Each row is a point. Before rounding, the points of a table are all equally far from one centre. They may lie mostly on one side of it. Where is the centre, to within rounding?
In the rows, zero is written as 128.

Points, 7 rows:
[[ 81 159 116]
 [ 85 123  48]
 [ 60 148 113]
 [ 93 161 120]
 [ 87 161  93]
 [134 149 125]
 [102  76 159]]
Centre: [100 102 104]

Points (16 x 11):
[[167  95 117 146 165  74 113 101 108  59  98]
 [157 116 116 137 165  86 116  96  84  46  90]
 [163  81 144 142 177  96 124 105 106  58 111]
 [143  89 140 113 190 136 104 112  74  58  97]
 [183 120 157 142 156 100  78  94 127  53 103]
 [170 117 135 103 156 104  97  91 108  53 131]
 [173 141 137 107 172 126  86 106 104  36  79]
 [188 107 105  99 159 135 111  90  98  85  90]
 [202 106 139 107 151  81 107 119 104  54 103]
 [182  81 127 149 183 102 107 100  94  71 110]
 [184 101 129 133 168  83 104  87  81  77  99]
 [148 110 173 164 177 101 115 105 109  58 112]
 [157  83 108 118 191 125  89 120 101  56 122]
 [175 110 147 109 185 111 122  99  96  96 145]
 [174 113 127 124 179 104  75  96 134  87 139]
 [193  96 135 117 168 128  73  87 114  87  96]]
Centre: [158 128 134 134 155 119 101 143 103  93 100]
